Rows are points. Each copy is the shape, with its points in the same order, stretched, turned, moved and blurred by noise. Say if it was mirrored as well.

Shape:
[[  1  53]
 [-88   6]
 [ -9 -64]
 [-69  16]
 [  9 -44]
 [ 53 -25]
 [-15   0]
 [-38 -22]]
Copy 1, 8 rows:
[[ 38  24]
 [ 36 -66]
 [-40 -13]
 [ 34 -54]
 [-29   3]
 [-26  42]
 [ 11   6]
 [  5 -31]]
Copy 1 is: mirrored
Copy 2, 8 rows:
[[ 62  45]
 [-44  74]
 [-53  -5]
 [-21  71]
 [-18 -12]
 [ 28 -25]
 [  3  25]
 [-33  32]]
Copy 2 is: only turned

Shape, 6 rows:
[[ 67  15  34]
 [-59  45 -15]
 [-62 -32 -12]
 [ -3 -51  11]
 [ 16 -55  37]
 [-37 -22 -37]]
Copy 1:
[[ 52 -56 -15]
 [ 16  58  27]
 [-50  24   5]
 [-35 -27 -15]
 [-27 -60  -6]
 [-26  31 -19]]
Copy 1 is: only turned
Copy 2 (6 x 3):
[[ 49 -50  23]
 [-54  45  37]
 [-32  17 -55]
 [ 29 -24 -55]
 [ 35 -66 -54]
 [  0  41 -44]]
Copy 2 is: only turned
Copy 3 (6 x 3):
[[ 52   7  64]
 [ 13  27 -41]
 [-54  16 -21]
 [-36   7  29]
 [-28  20  56]
 [-37 -10 -20]]
Copy 3 is: only turned
Copy 4, 6 rows:
[[  2   9  53]
 [ 29  -8 -76]
 [-42 -30 -67]
 [-62 -23  -9]
 [-49 -29  21]
 [-41   5 -61]]
Copy 4 is: mirrored

Shape, 12 rows:
[[ -3 -26  40 -61   6  30]
 [ 28 -48 -52  -6 -20   3]
 [ 14  58  49 -54 -29  21]
 [-37 -27  15 -28 -68 -17]
 [-17  25 -23 -33  44 -51]
 [-24 -22   2 -21 -32 -15]
 [ -2   5 -46 -69   6 -18]
 [ 74 -40  41  53  30  46]
 [  7   0 -29  33  54  28]
 [ 49  58  56 -13 -32  17]
 [ 11 -44 -52  48 -45 -11]
 [ 15 -17  50  43 -29  -4]]
Copy 1, 12 rows:
[[ 44 -30  63  19 -36  21]
 [ 34   3 -42 -27 -77 -21]
 [ 73  29  49  24  22  61]
 [-10  25  13  18 -61  65]
 [ 13 -26   5 -87  19  35]
 [ -3   7   8  -6 -39  39]
 [ 50   4  13 -75 -47  33]
 [ 43 -56 -38  52  15 -76]
 [ 13 -13 -14 -41  27 -71]
 [ 82  15   1  46  42  39]
 [-13  24 -75 -13 -56 -24]
 [ -9 -15 -34  50  11   9]]
Copy 1 is: mirrored
Copy 2, 12 rows:
[[-29  -3  61 -44 -22  13]
 [-20 -20 -53  -4 -52   3]
 [ 41   8  95 -12 -31  59]
 [ 32  -7  41 -21 -84 -57]
 [ -2  -3  29  79  20 -21]
 [ 16  -4  19  -4 -54 -38]
 [-39  -1  34  51 -38  -2]
 [ 14 -22 -66 -73  32  74]
 [ 11  35 -56  17  37  41]
 [ 65 -11  55 -18 -16  78]
 [ 36 -11 -88  -3 -54 -23]
 [ 64 -14 -19 -43 -14  -3]]
Copy 2 is: mirrored
Copy 3, 12 rows:
[[ 38   1  48  -4  33  35]
 [ 54 -10 -55 -11 -19 -13]
 [-11  67  48 -24  -2  59]
 [ -2 -27  -7  32 -27  57]
 [-32 -47  32 -77  -7  -1]
 [  2 -21   2   3 -13  32]
 [ 23  -8   4 -87 -19  35]
 [ 40  25   0  49  60 -86]
 [  1  -1 -29 -38  58 -49]
 [-23  79  40  -4  -5   9]
 [ 11 -19 -79  17 -20 -29]
 [-16  -1   2  57   4 -40]]
Copy 3 is: only turned

Shape:
[[ 20   5 -26  15   4 -35 -12  35]
 [ 13  -7  -5  28  -9 -17  -6  10]
 [ 13  42  49   1 -50  11  19  19]
 [-22  -7 -23  10   3  23  -4  26]
 [ -7  -1  14 -14 -24  -3  20  24]
 [ 13  10  -8  -5  -5   1  14 -22]
 [-13 -11  13 -20 -10 -10  10 -30]
 [  2  37  -8  21   0 -18  14  12]
 [  3   4 -15  13   2   4  -1  34]
 [ -3 -14 -22  14  -4  -7   6  -9]
 [ 33  -2   5  17  32 -21   1  10]
 [-36   2  -6 -13  -7  -4  -8   8]
 [  4   6  -7  31   2  -6  18  27]
 [-15  -4   2   4  -2 -35 -12  25]]
Copy 1, 14 rows:
[[-21 -36  12 -27   9 -36   1  -7]
 [  3 -35  -2  -5 -10 -12  -4   3]
 [ 95  20  24 -17 -31 -10 -12  12]
 [-38  21  19  -8   2 -10  -4  22]
 [ 19   5   4 -25 -10  -3  19  19]
 [ 24   7 -15   7  -1 -10   4 -11]
 [ 14   7 -23  -4 -19  30  18  -5]
 [  6  -1  16  -9 -25 -43  -1 -23]
 [-14  -2  26 -13   2 -26   1  10]
 [-14 -12 -19   1  -8 -13   4   2]
 [  2 -44  32   7  17 -18  10 -25]
 [-22  19   2 -22 -18  18   9   1]
 [ -5 -17  18   1 -12 -38   5   2]
 [-24 -28  12 -34 -20   6  14  -4]]
Copy 1 is: only turned
Copy 2 (14 x 8):
[[-34  38 -24   6  20 -30 -28   3]
 [-21  16  15  19   5 -15 -26  -2]
 [ 63  10  18  14 -28 -10 -20 -33]
 [ -9   8 -19  32  14  32 -12  23]
 [ 32   0   2   0   0  -7   9  12]
 [ -7 -19  -1   7   0 -14   8 -32]
 [ -1 -29  19 -16 -17  -9  32 -11]
 [-10  21 -12  -1  23  -1 -28 -25]
 [ -7  23 -17  28  15   6 -18   8]
 [-23 -12   6   8  15  -3  -8   2]
 [-29  31  10  29  11 -23   7 -22]
 [ -7   0 -14 -11  -7  19   5  16]
 [ -5  21   3  23  31   5 -25   3]
 [-19  28  -2 -13   1  -8  -6  19]]
Copy 2 is: mirrored

Shape:
[[  3   5 -59  -4  13 -19   3  -6 -16]
 [ -9 -50 -32 -17  12  26 -13 -14  44]
 [  2 -16  13  13  -8 -14  -7  19 -36]
 [-14  19  10  -3  27  30 -26 -22  -4]
 [  4   8   8  31 -26 -39   4  18  -9]
 [ 13   2  36  -8  27  10 -25  53  13]
 [  4 -18  19 -32   5  16  50  14  22]
 [ 48  13 -23 -32 -11 -11 -23  17  11]
 [-34 -36   9 -18  20 -20   2  25 -40]
 [  1  16 -52  31   3   7 -13  -9 -44]
 [ 12  37  54 -14 -22  38   0  31  10]
 [-36  10 -28 -52 -23 -18 -95  50   1]
 [ 13  -8  18  10 -10   5  30 -30 -11]
 [ -3  -1  14  -8   4  16   8 -22  34]]
Copy 1:
[[ 13  35 -11  27  14 -29 -10  21  22]
 [ -6 -25  28  31  30   4 -25  41 -14]
 [  6 -25 -11 -17 -25 -17  18 -26   4]
 [  3  18 -36 -11  21  31 -12  14 -30]
 [ -2 -25 -17   5 -45   2  14 -25  30]
 [ 36  -3  28 -61 -24   3 -27 -25 -46]
 [ -9  -3  56 -49 -21  12  19  23   5]
 [  8   9  -1 -24 -31 -30 -48  22   4]
 [-12  12  13 -23 -15 -32  24 -32  -8]
 [ 47  10 -42  25  20  -8  11  15   3]
 [ 19 -23  -3 -84 -59  36  11   7 -43]
 [ 11  17 -23  14 -71 -41 -48 -18 -82]
 [-19 -28 -20 -26   2  10  26  17  40]
 [-16  -6  -4 -13   5  33  -9  29   0]]
Copy 1 is: only turned
Copy 2, 14 rows:
[[ -9  20  -8  35  45 -24  23 -28  -9]
 [ 43  -8   7   5  52  43  10  12  28]
 [ 20  12  27  -2  12 -39  16 -24  18]
 [  4  -6  31  20   2 -18 -40  -8  -6]
 [  1  35  10  -7   4 -38  13  -7  12]
 [ -2 -21  55 -25 -15 -20  -5  36   2]
 [ -7  -9  17 -10   0  29  12 -16  34]
 [ -6 -19 -22  -5   9 -34  17  18   6]
 [ 11  10  47  -5  18 -14  33 -44 -18]
 [ 11  23   6  62  36 -48  11 -27   5]
 [  6 -14  22 -11 -58 -14 -25  18  24]
 [ 48  -1   1 -10 -18 -39  29  31 -69]
 [  2  10   8   7  15  -8 -11 -44  42]
 [  5   5  10  -7   7  19 -30  -3  20]]
Copy 2 is: mirrored
Copy 3, 14 rows:
[[ 12  38 -15   0  -2 -27  36 -13  22]
 [-32  -3 -25 -45 -11  51  43 -32  16]
 [  8   9  15  37  -8  10 -16  -4  34]
 [-44  -8  26   7  20  22  -8 -35 -23]
 [ 13  -2  -4  28  -1 -23 -20  33  41]
 [-29   6  32 -13  23  43 -62 -17  28]
 [  5  18   2 -44  -1  65   8  17 -18]
 [ -2  36 -49   5  14  13 -35 -21  22]
 [  8  23  42   4 -38  21  -5 -17  13]
 [ -9  28   2  50  15 -31  34 -15  35]
 [-49   7  17  13  31  54 -57  26 -12]
 [-90  41 -17  24 -31 -17 -62 -26  47]
 [ 22  -9  -7  19   6  35  26   7 -16]
 [-26 -15  -9 -25   7  34  10  -3 -23]]
Copy 3 is: mirrored

Shape, 14 rows:
[[  0  -6 -31  21 -55  -7   6 -44   1  28   5]
 [ -7 -42   2 -25 -12 -48   3  27  16  -1  -9]
 [ 18 -50 -27  21  -8  -1   5 -17   7   8  -4]
 [ -8   3  13 -25  11 -19  20  60  43 -17   2]
 [-22  12  39  26   4 -15 -42 -30   4 -48  -7]
 [ 44  -7 -33  23 -47  -1  -9 -43 -40  40 -38]
 [  5   0 -38 -27   9 -18 -21  37  14  19  -3]
 [-14  26   8  64   4 -45 -19  -9  -9 -77 -11]
 [ 10  -5  18  -5   1 -45  -3  40  20  15   4]
 [  0  -7 -14  26 -50  16   5 -29 -25 -11 -48]
 [-28  11  39  48   6  -2  -5  13 -36 -65  18]
 [-50 -25  -5  20  17 -39  -4  37  13  18  -3]
 [ 11 -13 -18 -24  -4 -13  42 -35 -24  11 -24]
 [-12  -9   7  15  25 -20   8  46  46  30 -10]]
Copy 1, 14 rows:
[[  9  24 -46 -49 -15  11 -12 -42  19  -3  -9]
 [-36  -4 -10 -12 -29  -7  12  13  10  17  17]
 [-20   1 -43  10 -49   1 -16 -23  27 -10   5]
 [-48  20  24  11  19  -4  10  40 -37  20  10]
 [ -5  -4  34 -31   8 -25  74 -50 -39  -8 -11]
 [-22 -15 -41 -32 -25  11 -34 -72  60 -10 -16]
 [-27  -7 -10  12   3   3 -22   3  20  -4  49]
 [-36  15  58 -61  -5 -78  49 -60 -35 -22  -7]
 [-39  -1   2   4  -9 -25  -9   5  -3  39  20]
 [-34  -5 -18 -43  -2  -1  15 -48  12 -32 -41]
 [-12   6  56 -16  15 -76  44 -32 -35  -4 -40]
 [-15 -35 -36  -8 -23 -43 -13   3 -20  -8  29]
 [ -2 -18  -4 -16 -39  35 -16  -7  10 -18  -7]
 [-43 -13 -32  23 -14 -13 -23  17 -38  14  28]]
Copy 1 is: mirrored
Copy 2:
[[-27  20 -18   0  20  14  58 -24   1 -28 -21]
 [ -1 -20 -22 -27   0 -10 -28 -11  -2  23 -34]
 [-21 -17 -11   2  28   4  13   9 -23  -5  -8]
 [ 30 -16   1 -14  -7 -33 -30   3  34  -2 -36]
 [ 19  -3  61 -19  -2  35  24  -1  -8  15 -34]
 [-52  38 -10  10  31  10  57  13 -64 -13 -39]
 [  7   1 -31   8  21  -7 -10  27   8  16 -56]
 [ 57   7  47 -10  20  21  23  -8 -57   4 -39]
 [ 10  -5   1 -14  10 -34 -11  -8   7  34 -36]
 [-13  22   4 -10  -5  16  53  19 -46 -45 -26]
 [ 48  -5  38  16 -43  16  24   8 -25  16  -1]
 [ 47  -9 -34 -35   2 -22   9  20   9  21  11]
 [-33  41 -21   2   4  21  -5   2 -25 -13 -11]
 [ 32 -10  -6 -34  21 -52   3  24  24   5   0]]
Copy 2 is: mirrored
Copy 3 (14 x 11):
[[-39 -15 -44  35   8  24   2  16  76  25  19]
 [-35  13 -13 -37  29  24  53  -1  -2 -12  34]
 [-18   8 -32   6 -29  49  28  -5  32  27  20]
 [ -5  24  23 -18  30  26  13  -4 -43 -35  57]
 [-13 -16  42  -2 -20 -12  27 -52  37 -48  -1]
 [ 11 -15 -75  37  10  19  34  35  84  40 -15]
 [  4  16  -8 -38  45   8  13   4   6  31  43]
 [ 22   1  21  -4  -1  12   6 -64  50 -95  20]
 [  4   0   2 -33  13  20  37   9   1 -21  62]
 [-13 -15 -41  42  19  38  22   0  53  -7 -36]
 [  5 -27  -1 -24 -21  18   3 -67  -4 -77  22]
 [-15 -15  22 -68  18  45  -8  12  15 -23  39]
 [-21  31 -58   9  15  -8  12  36  10  10  -8]
 [ 11   2  38 -30   0  48  -4  30   1 -15  54]]
Copy 3 is: mirrored
Copy 4 (14 x 11):
[[ 46  39  22  10 -45   5  53  -3  33  33 -12]
 [  4 -48  35  10  -1  41  14   4  -8  51 -12]
 [ 28  25  21  49 -21  19   2  -4   0  48  16]
 [ 21 -84  17   1  41 -22   5   3 -28  16  -9]
 [ 13 -19  30  -8   1  34  13  33  47 -80  14]
 [ 13  74  -7  -1 -39   4  32   8  37  64 -43]
 [ 32 -38 -13  23  -6  -1  12  38 -37  45 -31]
 [-10 -53  28  35  21  18  56  20  60 -67  22]
 [ 22 -56  -1  -6  16  14  -2 -16  10  36 -30]
 [ 14  45  30  -1 -15  -9  46  34  39  21   6]
 [  1 -34 -18 -10  40  34  36  12  55 -58  64]
 [  9 -60  21  29 -29  23   2  11  19  25  26]
 [-42  26  15 -18 -30  -9  37 -14 -16  55 -12]
 [ 29 -59  18  16  -4 -23 -30  -9   2  31  -7]]
Copy 4 is: mirrored

Shape (15 x 12):
[[ -9 -10 -24  34 -23  38 -18  -6 -32  30 -14 -25]
 [ -2  -5  37 -18  32 -13 -46  28   4  23   8  51]
 [  7  -2  29 -53 -15  18  31  24 -41  23   0   0]
 [ 20  -4 -42 -20 -29 -47 -46  -6  16  11  -5 -25]
 [-37 -34 -23 -17  34  17 -23 -18  32  -3  34 -23]
 [-34 -20  29   1 -11   9  38  30  21  -7  -4 -41]
 [ 62 -40 -48 -21  20  13  -5  14  -7  38  28  -3]
 [ -9  -8 -61  29  -9 -60 -32 -21 -22  18  18 -22]
 [ -2 -28  33  17 -15  18  -7 -33 -17 -53 -53  27]
 [  3  23   8  -9 -22 -32 -48   3  -7 -44   1  17]
 [-24 -52 -44  23 -32  22   3 -29  31 -40  21   2]
 [-30  30 -20  -3  27  -4 -19  16  -7  -1 -11  -3]
 [ 14 -39 -51   1  -2  -1   6 -41  47  41  31   3]
 [ -1  20  14  -9 -28  15  28   3  27 -44  -3 -39]
 [ 60   5  17 -22 -31 -32 -12 -26 -25 -29  35  -9]]
Copy 1:
[[ -1 -14  -9 -26  23 -13 -39 -40  32  26  59 -65]
 [  9  24 -44  49  -5  -5  15 -59  -6  -6 -24  13]
 [-27  49  -7 -32  -4 -42   0  -6 -25  -5  -9  -1]
 [-41  14  -9  -7 -37  87  31 -16  36 -17  22 -10]
 [ 35 -13   5  15  23  36 -25 -24  32  24 -39 -14]
 [ 12  37  12  -2  52 -21 -34  40 -25  26   7  20]
 [-87 -24  -5  -8  24  37 -18 -50  32  -9  -5   1]
 [-18   6  24  11   1  77  39 -56  46 -12  62 -20]
 [-13 -40 -17 -13 -44 -26 -37   0 -62  57  18 -20]
 [  8   2 -16 -15 -40  53  18 -13 -28 -42   9  -5]
 [  2 -50  44   3  -1  19 -50  17  -1   7  15 -21]
 [ 35  -1 -25   0  18  32  25  -8  -1   3 -13 -41]
 [-33 -38  15  34   7  34   5 -17  69  27  10  11]
 [ 12  -6   4 -51  24  19 -19  69 -25   0   1  16]
 [-45   0   5 -52 -27  45  14 -26  -9 -42  27  42]]
Copy 1 is: mirrored
Copy 2:
[[-20 -22  34 -13  11 -13  45 -14 -33  11  28  -7]
 [-30  17  -5  -5 -33   8  -5 -27  51 -29  -9  71]
 [  1 -16   9 -12  28  15  33  30  -2 -38 -31  21]
 [  4 -24 -61 -66  20 -40  11 -13   9   5  48   1]
 [-14  -3   2 -51 -38 -34 -20 -30  29 -63 -11 -29]
 [ -8 -11  22  20  29   8  27 -32  24  -3 -29 -37]
 [-35  13 -18 -63  30 -37 -11   9 -31 -43  -7   7]
 [ -9  16 -23 -57  -4 -16 -13  -1  29  31  66  -4]
 [ 18 -43  41  70  13   2  -4 -19  13  11  18  46]
 [-13 -46 -22 -13   3   0  -3  -1  42  24  32  36]
 [-11 -44  19  -1   9  -1 -26 -54 -16 -37  23 -52]
 [-37   1  -5  17 -29   0  20  11  18   2  11   7]
 [ -2  16 -27 -41 -19 -11 -33 -46 -32 -57  -4 -31]
 [ -8 -53  -9  17  31   5  15 -10  -8  11 -32 -40]
 [ 20 -39 -29 -73  33  -6 -34  24  24  22  -2  27]]
Copy 2 is: only turned
Copy 3:
[[ 46  31  12   6  28  -8 -54 -40  12  15   9 -28]
 [-27   8 -28 -47 -49  34 -26  21  18   7 -39  39]
 [ 20   3  11  15 -31  83 -23 -21  13 -25 -41  -2]
 [-11  -8  16 -37 -23  20 -56  11 -58  20  23 -45]
 [-28  22 -45 -25  14   0   6 -19   4  12  28 -48]
 [ 19  29 -22  12   1  30  -3  16  -2 -52  49 -31]
 [ 15  44  22   0 -37   7 -28   9 -22   7 -95 -42]
 [ 12 -24  51 -71 -20 -22 -52 -32 -15  25  10 -45]
 [ 16 -13 -29   8  26   7  19  12 -10  10  19  64]
 [-34  -3   4 -42  -4  19 -30   1 -42  -7  19  43]
 [  3  -5 -43   5  50 -48   7 -17 -35 -23  14 -25]
 [-17  26  12  -6 -16   2 -24 -38   8  15  28  -1]
 [-11 -18 -21  18  12 -30 -16  15   3  12 -36 -67]
 [-18  30 -10  45  37  17  -5  19 -30 -54  50 -12]
 [-24  -9  35 -36   2  35 -23  28 -40 -28 -47  16]]
Copy 3 is: only turned
Copy 4, 15 rows:
[[ 16 -12  21  39   1 -11  -4  34 -28 -25  12 -31]
 [-22  21   7 -38 -15 -24  20 -39 -19  34  19 -20]
 [ -7  20 -20  36 -14  16 -26 -26   7  30 -13 -46]
 [-32 -15  -6 -26  28  18  -4  23 -69 -21 -36 -17]
 [ 14  34 -32  -2  46 -47 -20  -3 -34 -29  20 -12]
 [-11 -12 -17  47  52 -34 -18  -5  22  16 -17 -15]
 [ 11  34 -22  -7 -15 -13 -28  30 -61  20 -20  11]
 [  1  -5  44 -14  46  26 -28  28 -67 -26 -14  -3]
 [ -9   2 -29  24  21  19  37  -5  28 -24  43   1]
 [  2 -28 -16 -21  23  19   9 -28 -16  -5 -14 -24]
 [ 49   1 -40 -10  79 -21 -23  41  -3 -16   8  -2]
 [-24 -19   5   7   2 -17 -30 -25 -19 -23  25 -12]
 [  6  43 -10 -47  30 -14 -32  56 -32 -20 -21  14]
 [  7 -30 -51  33  36 -17 -20  -9  26 -15 -42  -7]
 [ 33  13 -29  -5  15  48   5 -14 -21   4 -69  -5]]
Copy 4 is: only turned
